Each row is a point. Each copy is the shape, with its points in the same order, turned, moved and blurred by noise. Is it also mirrored, or only turned?
In the rows, zero is written as 128.

Shape (7 x 3):
[[ 67 145 139]
 [152 182  73]
 [160 100 167]
 [ 68 155 182]
 [ 84 143 140]
 [ 89 123 153]
 [146 142 128]]
Copy 1 (7 x 3):
[[ 75 154  73]
 [ 79 160 186]
 [154  92 116]
 [111 169  49]
 [ 90 149  85]
 [104 130  74]
 [117 132 139]]
Copy 1 is: mirrored
Copy 2 (7 x 3):
[[138 178 139]
 [ 54 123  83]
 [169  81 104]
 [170 190 113]
 [136 159 128]
 [158 149 135]
 [116 113  96]]
Copy 2 is: only turned

Shape:
[[ 74 215 117 116]
 [ 97 134  59 139]
 [137 126 113 165]
 [158 155 129 131]
 [131 149 114 158]
 [ 86 121 139  90]
 [171 136 170 117]
 [182  87 146 178]
 [125 105 126 163]
 [141 215 144  98]]
Copy 1, 10 rows:
[[140 178 178 198]
 [143 186 143 100]
 [ 89 139 141 107]
 [108 103 165 133]
 [ 95 141 155 121]
 [151 128  98 162]
 [101  67 140 146]
 [ 60  86 121  83]
 [ 86 135 112 108]
 [137 108 198 191]]
Copy 1 is: mirrored
Copy 2:
[[116 116 193 213]
 [157  88 137 145]
 [137 153 112 139]
 [128 164 151 142]
 [149 146 129 159]
 [ 56 109 145 141]
 [ 91 196 150 121]
 [131 202  79 104]
 [123 153  91 138]
 [110 174 213 173]]
Copy 2 is: mirrored
Copy 3:
[[127 109 242 143]
 [201 131 166 142]
 [142 152 134 151]
 [117 180 158 133]
 [140 153 148 159]
 [133  94 158  90]
 [ 80 166 134  98]
 [113 173  76 142]
 [139 137 113 141]
 [ 93 169 219 118]]
Copy 3 is: mirrored
Copy 4:
[[224 151 103 195]
 [135 102 119 200]
 [142 101 111 130]
 [152 136  79 123]
 [157 106 105 143]
 [153 180 154 157]
 [151 162  92  86]
 [107  93 110  69]
 [138 102 136 127]
 [206 177  60 144]]
Copy 4 is: only turned

Shape (11 x 6):
[[ 74 154 154 118  93  74]
 [ 90 101 105 105 129  63]
 [ 95 131 148 128 169  96]
 [160  86 119  92  87 131]
 [109 113 168 145 178 138]
 [ 79 152 142 139 105 168]
 [155 139  82 195 104 143]
 [145  91 159 189 135 137]
 [170 184 150 148 155  69]
 [ 83 161 147  86 117 155]
 [185 179 106 164  97 169]]
Copy 1:
[[ 90 124  97 120 187  49]
 [103  57 139 130 169  76]
 [ 89 120 178 127 162  68]
 [164 100 119  97 144 139]
 [ 98 145 193 119 118  80]
 [ 75 171 107 129 136 111]
 [145 145 124 207 124 130]
 [153 149 161 147  93  79]
 [145 153 186 167 216  72]
 [ 65 157 122  90 173 120]
 [157 191 126 184 158 163]]
Copy 1 is: only turned
Copy 2 (11 x 6):
[[ 80 107 121 118  44 109]
 [ 99 110  80 172  53 140]
 [134 101 115 129  76 163]
 [111 162  91 167 136  87]
 [138  86 118  98 129 174]
 [ 69 119 169 116 122 140]
 [136  94 186 202 137 112]
 [144  66 127 136 162 123]
 [197 101 151 126  55 104]
 [ 77 154 158  95  94 146]
 [154 140 211 157 148  86]]
Copy 2 is: mirrored
Copy 3, 11 rows:
[[128 159 141  61  87  86]
 [ 96 130 104  68  73 142]
 [ 96 175 128 124  90 128]
 [159  77 134 109 113 169]
 [ 87 172 159 147 122 160]
 [132 158 147 102 171 115]
 [ 75  72 119 140 168 107]
 [ 71 109 183 150 133 152]
 [100 125 126 174  62  67]
 [172 175 127  99 145 129]
 [138  69 129 174 179  93]]
Copy 3 is: mirrored

Shape (13 x 8):
[[121 153 105  90 143 122 153  66]
 [ 98 109 114 107 185 147 135 128]
 [115 117 111 114 102 106 154 130]
 [ 62  86 249 129 113 103 131 136]
 [164 189 134  90 133 127 146 131]
 [151 158 145 130 132 126 114 129]
 [142  91 127  97 158 142 105 132]
 [160  85 105 121 129  85 131  92]
 [135  85 122  94 130 152  88  64]
 [135 133 153 185 146 102 109  93]
 [151  96 138 179 110 140 138 139]
 [151  91 114 145 179 128 112 139]
 [151 102 131 137 115 137 161  48]]
Copy 1:
[[160  97  97 125 136 137  73 167]
 [136 139 166  82 121 142  94 149]
 [167 155 114 148 110 133 120 135]
 [121 180  92  75 133 189 225 146]
 [126 136  71 114 134  82  80 121]
 [105 131 107 125 131  91 125 134]
 [115 132 146  93  74 117 114 149]
 [143  92 124 155  69 141 123 128]
 [131  94 129 111  70 126 126 209]
 [102  91 135 145 151 125 167 135]
 [151 129 152 135 112  88 178 124]
 [111 115 178 110  93 114 122 119]
 [184  66 112 126 111 121 147 165]]
Copy 1 is: mirrored
Copy 2, 13 rows:
[[128  94 166  78 171 130 119 122]
 [123 118 198 140 132 130 139 157]
 [142 134 124 100 127 116 104 166]
 [159  92 159 159  32  62  55 135]
 [106  92 104 101 127 122 169 112]
 [130 104 110 147 137 126 136 108]
 [163 140 166 147 128 112 158 134]
 [163 151 133 119 178  73 117 139]
 [207 129 181 127 162 122 128 100]
 [130  96 125 183 170  96  83 108]
 [171 111 104 177 147 110 114 177]
 [138 139 157 185 161 103 151 155]
 [189  70 145 112 188  94 105 143]]
Copy 2 is: only turned
Copy 3, 13 rows:
[[150 127 130 123 177 164 103  95]
 [149  74 139 144 147 115 141 123]
 [141 136 110 128 110 125 135  72]
 [136 118 182 189  26  89  64 107]
 [107 148 169 114 134 185 155 100]
 [112 144 144 133 108 160 144 137]
 [147  71 123 138 104 154 146 134]
 [185 136  83 148 112 166 136 114]
 [143  76  81 132 118 175  88 137]
 [138 170 118 169 112 129 116 171]
 [109 136  88 181  87 125 157 124]
 [155  97 111 157 114 133 171 155]
 [136 134  82 189 144 174  96 102]]
Copy 3 is: only turned

Shape (15 x 9):
[[151 153  94 110  94  98 110 100  82]
 [155 143 184 162 127 115 184 137 152]
 [136  95 115 103 130  73 148 103 130]
 [154 149  93  79 163  62 145 111  91]
 [139 108 168 177 170 149 170 167 132]
 [102 108 140 106 102  91 136  68  83]
 [105 153 110  85 129  60 158  78 107]
 [113 153 120  66 115  70 109  81 141]
 [130 126 137 130 195  23  52 123 113]
 [ 97 125 153 167 134 140 175 195 145]
 [ 96 145 204 166 151 119 161 177 109]
 [118 159 101 143 182  69  67  67 121]
 [124 119 135 146 164 143 146 174 144]
 [148 123 183 103 139 162 164 165 132]
 [106 129 182 140 176 150 172 137 124]]
Copy 1 (15 x 9):
[[165 138 136  98 140  97 180 129 139]
 [120  84 185 171  91 156 115  90 133]
 [114  79 106 129 141 114 148 129 161]
 [141 115 112 101 166 150 180 112 193]
 [119  99 184 176 103 185  83 151 139]
 [128 113 101 143  92  96 191 153 151]
 [140 110  81 138 130 129 200  99 165]
 [126 121  69  96 117 110 171  87 142]
 [ 83  91 104  42 135 198 181 154 122]
 [166  85 150 181  96 184  75 136 114]
 [149  92 164 161  53 210 119 139 130]
 [ 85 152 102  90 157 170 198 133 102]
 [135 111 145 150 123 182  76 141 135]
 [138 119 161 147  74 148  72 120 178]
 [116 126 145 181  76 189 106 136 158]]
Copy 1 is: mirrored
Copy 2:
[[127 116 168  66 165 111 164 122  80]
 [124 188 138 116  95  95 147 178 157]
 [109 113 177  80 101 150 120 161 132]
 [146  94 167  52 148 119  83 147 121]
 [136 173 163 162 115 104 149 148 197]
 [105 127 202  62  88 120 142  90 107]
 [139 136 175  34 114 129  96 129  96]
 [114 113 129  48 100 139 104 118  72]
 [ 39  91 161 110 157 102  47 122 113]
 [159 198 163 180 109 119 125 147 142]
 [140 202 173 153  90  61 109 128 152]
 [ 65 114 137  69 185 138  87  89 114]
 [140 147 152 169 127 130 122 144 164]
 [165 130 129 145  72  82 152 147 164]
 [148 168 161 137  86  90 113 110 189]]
Copy 2 is: only turned
Copy 3, 15 rows:
[[128 155 107 141 105 163 154 171  95]
 [106  65 155 171 110 102 185 133 174]
 [ 90 148 113 103  99 125 191 124 142]
 [131 196 125 127  71 153 158 141 153]
 [139  43 151 141  85  77 157  93 160]
 [117 142 126  88  94 113 199 192  99]
 [ 87 193 141 123  79 123 177 177 139]
 [ 73 174 123  98 118 139 142 188 145]
 [ 96 114  95  70  14 192 142 159 173]
 [ 90  54 181 144  96  87 141  92 125]
 [122  43 202 128  66  98 144 142 157]
 [ 82 134  61 116  25 137 116 186 146]
 [112  76 146 126  93  98 129  90 145]
 [155  79 168 124 143  96 144 118 158]
 [130  78 161 125  84  54 136 131 164]]
Copy 3 is: mirrored
Copy 4 (15 x 9):
[[164  93 166  81 126 137 165  74  97]
 [119 145 106 131 104  59 107 103  98]
 [143 129 106  94  67 157 170 116 107]
 [122  70 131  68  71 132 186 101  84]
 [ 74 139  77 136 134  87 100 143 113]
 [192 132 122  57 114 129 171 136 113]
 [169  98 149  80  68 115 194 138  77]
 [178  99 177  83  52 135 163 130 124]
 [ 70 124 171  50  62 126 194 110 181]
 [ 89 151 126 135 124 102  88 169  80]
 [ 94 154 118  89 127  56  97 164 103]
 [113  95 182  91  99 110 223 124 179]
 [ 82 114 116 133 117 123 114 151 108]
 [121  97  84 112 105  99  65 142 111]
 [112 119  94 118 117  71 118 182 114]]
Copy 4 is: mirrored

Shape:
[[171 125 158 104 128 164 112  86 138  21 143]
 [205 138 141 108 115 128 190 119 150 153 156]
 [128 131 136 157  98 118  92 169 122 119 146]
 [103 146 161  98 130 187 151  87 145 136 140]
 [ 99 156  24 112 104 110 103  96 142 128 120]
 [110 159 156 115 105 108 132 127 141 122 141]
 [111 129  74 121 104 100 202 123 137 144 127]
 [ 98 157 147 109 170 113 116  98 142 128 145]
 [124 127 162 144 171 153 121 226 139 133 150]
 [131 132 152 173 118 134 167  94 123 128 103]
 [104 153 139 154 125 161 105 109  59 111 156]
 [111  71 106 160 112 143 199 107 150 145 160]
 [116 128 123  95 147 139 127  88 143 144 136]
 [137   7 150 100 113 163 107 111  79  91 141]
 [ 96 120 142 104 126 109 117  87 139 150 152]]
Copy 1:
[[115 103 169 109 196  99 106 175  81 177  86]
 [167  99  94 134 102 145 133 137 113 182 158]
 [122 162 112 130 158  97 121 122 149  91 128]
 [111 131 172 166  97 144  81 168  95 140 130]
 [ 99 136 184 108  62  92 188 114 147  99  84]
 [105 147 138 109 126 142 115 143 127 113 151]
 [139 156 132 115  58 133 175 103  82 122 140]
 [105 128 187 140 128 139 140 173 126 105 165]
 [172 196 140 186 187 137 116 124 152 111 160]
 [100 109 113 158 127 146 130 121  66 103 132]
 [ 63 143 147 175 144  66 108 132 108 114 147]
 [182 137 126 148  77 106 127 123  47  95 134]
 [121 126 169 151  96 128 141 179 117 121 130]
 [144 173  99 158 154  49 127 227  57 124  82]
 [115 134 152 127  94 120 130 190 117  89 150]]
Copy 1 is: mirrored
Copy 2, 15 rows:
[[157  94  97 113  98 168 146  36 128 134 124]
 [118 117 113 129  67 121  39 130 122 147 167]
 [131 107 137 159 111 181 148 173 107 161 115]
 [131 119 121 122 176 125  78  98 138 132 121]
 [139 119 197  85  99  70 160 160 135 161  87]
 [111 123 141 151 133 133 123 126 136 182 130]
 [101  80 177 145  93  64  99 163 133 133 132]
 [111 145 119 124 149 117 146 128 163 154 143]
 [139  84  52 166 141 165 128 203 134 150 131]
 [149 122 156 179 130 122 108 122 113 112 164]
 [154 123 166 150 141 186 139 140 177 115 101]
 [ 96  60 167 127 130 111  83 154 104  83 159]
 [114 140 123  99 142 104 115 127 136 130 119]
 [ 81  98 106 131 105 189 134 102  92  41  71]
 [ 78 148 146 117 146 119 131 132 130 137 123]]
Copy 2 is: only turned
Copy 3, 15 rows:
[[134 121 132 241  82 182  86 140 118 148 133]
 [154 138 124 116  98 144  61  97 147 131 213]
 [138  79  99 121 120 131 154 126 146 136 114]
 [134 158 154 142  94 151 133 171  91 156 185]
 [192 121 159 164 154  73 153 149 183 210 149]
 [138 111 126 129 143 132 109 171 122 143 144]
 [142 141 157 115 169  78 109  96 137 174 173]
 [149 160 156 136 111 121 120 194 138 134 128]
 [ 80 111 116  78  55 138 139 131 148 145 102]
 [127 129 172 135 158 166 133 115 131 123 161]
 [148  88 167 167  96 112 175 145  99 103 126]
 [112 187 130 135 153 109 147  74 125 142 177]
 [168 169 151 139 103 128 128 158 127 162 152]
 [168 162 106 184  88 160 155  59  55 151  89]
 [175 170 126 129 136 122 135 169 117 142 140]]
Copy 3 is: only turned
Copy 4, 15 rows:
[[168 169  92 125 158  75 101 131 188 172  73]
 [ 53 101  98 118 183  94 137 135 117 142 116]
 [157 115 147 113 114 113 153  91  87 131 128]
 [109 147 120 178 154 101 118 164 140 156 177]
 [114 164  96  92 110 157  85  65 141 103 212]
 [133  90 123 131 118  89 123 127 123 139 157]
 [ 73 123 122 112 145 129 130 109 156  69 177]
 [147 121 125 116 131 106  80 167 113 150 166]
 [178  82 167 115 179 156 145 130  59 143 108]
 [103 143 135 119  92 131 162 167 140 127 126]
 [138 179 201 108 103 109 114 124 117 167 148]
 [ 91 176 125 123 160 106 174 147 118  60 159]
 [111 152 106 150 142 121  78 143 112 127 158]
 [147 200 157 187 146  82 102 107 120  82  57]
 [129 136 121 149 131  85  77 144  99 103 167]]
Copy 4 is: only turned

Shape:
[[123 107  93 156 120 137 153 181  91 136 182 153]
 [139 138 123 142  45 168  92  98 160  60 101  67]
 [110  95  92  68  60 172  86 152  81  93  77 113]
 [130 178 171  88 146 104  80 173 180 103 148 153]
 [ 89  85 195 170 148 103 158 134  77 125 166 163]
 [147 189 132  74  98  56 125 152  73 109  99 129]
 [186 146 101  80 113  88 162 105 144 108  80 163]
 [180 153 148 174 127  68 133 154 179 151 155  79]
 [141  88 117 171 160 116 117  96  92  68 173 164]
 [136 115 123  77 141  89 133 105 122 155 124 136]
 [123 100 187  83  57 100 100  96 129 143 132 176]
 [119 123 133  63  90 117 133 155  99 147 179 136]
 [ 98 132  99 137 120  85 180 126 114 162 120 130]
 [179 139 171 127  79 167 111 147 176 131 118  60]
 [150 173 129 126  80 105  84 188  77 173 116 116]
 [111 183 146 164 165 169 172  86 171 142 189 127]]
Copy 1, 16 rows:
[[ 88 108 117 139 126 110 131  59  89 135 124 123]
 [131 104 106 162 153  75 104 171 217 106 121  43]
 [169  91 176 179 170 126  71 138 139  59 120  74]
 [157 105 146 148 112 128 180 153 169 173 213 140]
 [ 84 129  67 119 133 129 145 154  62 123 127 168]
 [195 155 147  87 105 129  72 125 142 129 180 117]
 [166 162 186 100  68  77 134 158 126 138 150  63]
 [105 117  87 100  46 127 144 134 198 190 115 122]
 [133  94  65 122 145  92 172 133  64 136 127  68]
 [155 143 160 127  96 135 123 171  95 169 118 106]
 [174 138 129 180 110  71 104 190 110 124 142 168]
 [136 110 164 143 141 109  88 118 104 168 133 160]
 [ 86 169 122 133  88 136  87 126  96 150 131  96]
 [121 107 144 147 124 100 135 166 242 133  92 120]
 [175 145 116 145 102 148  93  78 175 117 123 147]
 [ 46 187 104 141 165 113 179 145 151 214 136  99]]
Copy 1 is: mirrored
Copy 2, 16 rows:
[[133 125 149 133  81 106 112 115 173 113 203 140]
 [187 173  67 147  78 144 180  74 110 130  71 127]
 [ 88 185  26 132  80 142 116 127 105 113 109 161]
 [167 100 156 172  95 127 131 174  59 140 130  66]
 [155  44 154 134  97 133  58  82 153 156 165 157]
 [ 90 147 121 204 147  73 101 119 106 169 100 106]
 [139 176 143 172 174  99  88  87  94  82 111 101]
 [149  86 185 150 110  80 197  83 137 114 107  83]
 [199 115 125 124  79 119  57  93 190 108 122  94]
 [119 108 111 140 151 108  94  91  96 108 151  93]
 [138  75  81 207 115 152  94  85  94  89 128 146]
 [ 92 113  95 186  79 120 105  92 105 116 186 102]
 [128 120 135 144 151  66 116  74 118 134 177 150]
 [121 128 118 151  92 178 207  92 107 117  89 109]
 [ 82 113 108 189 125  87 176 164 159 143 127 128]
 [217 112 163 128 136 156 161  70 116 164 214  78]]
Copy 2 is: only turned
